Every row gives one point. The last column is the point's height on a tilted bowl or saddle (a function of degree 2), plus a little noise. Count its main directions that bend up, bend down and stay straight.
In the rows, zero is written as 128.

Points (9 x 3):
[[160 175 198]
 [111  90 143]
 [146 106 156]
 [137  83 166]
 [133 147 154]
 [ 83  96 125]
 [ 55  92 112]
 [129 137 151]
 [127 103 147]]
Directions: 1 up, 0 down, 1 straight

Points (17 x 4):
[[ 85 196 173  52]
 [122 111 193  92]
 [139  98 109 123]
 [125 106 163 116]
 [130  66 177  80]
 [112 133 131 128]
 [112 149 146 120]
 [113 178 115 107]
 [137 100 115 125]
 [ 81 164 138  95]
 [123 120 143 128]
 [161 125 172 103]
 [ 72 150 157  87]
 [121 141 148 123]
 [171 151 157 105]
 [101 109 205  71]
 [ 97  91 131 115]]
Directions: 0 up, 3 down, 0 straight

Points (16 x 4):
[[120 101  91 146]
 [120 160 115 118]
 [155 140 161 137]
 [139 179  94 125]
 [148 105 166 142]
 [136 161 107 123]
 [114 148 163 111]
 [ 88 106 163  81]
 [115 138 144 110]
 [ 40 132 174  24]
 [194 103 133 157]
 [124  93 121 130]
 [ 99  80 175  93]
 [149 138 148 128]
 [130 110 182 131]
 [170 172  95 116]]
Directions: 2 up, 1 down, 0 straight

Points (26 x 5):
[[167 117 176 111 168]
 [ 95 126  84 133  69]
 [133  97  57 143  62]
 [110 176 145 126 132]
 [ 56  71 139 131  94]
 [ 89 169 178  92 129]
 [141 126 109 158 115]
 [106 118 180 138 144]
 [184 103  81 151  82]
 [113 125 114 154 112]
 [128 147  88 163 109]
 [ 76 149 139 157 109]
 [146 143  87 138 100]
 [ 67 180 187 114 102]
 [141 109 135 179 143]
 [ 99 195 103 112 128]
 [ 88 130 119 131  91]
 [103 145  92  86  84]
 [177  91 116 147 123]
 [158  90 134 134 146]
 [180 110 128 122 130]
 [101  87  68 127  50]
 [130 102 138  89 150]
 [109 109 186 148 156]
 [139  65 101 127 126]
 [121 140 146 142 129]]
Directions: 2 up, 2 down, 0 straight
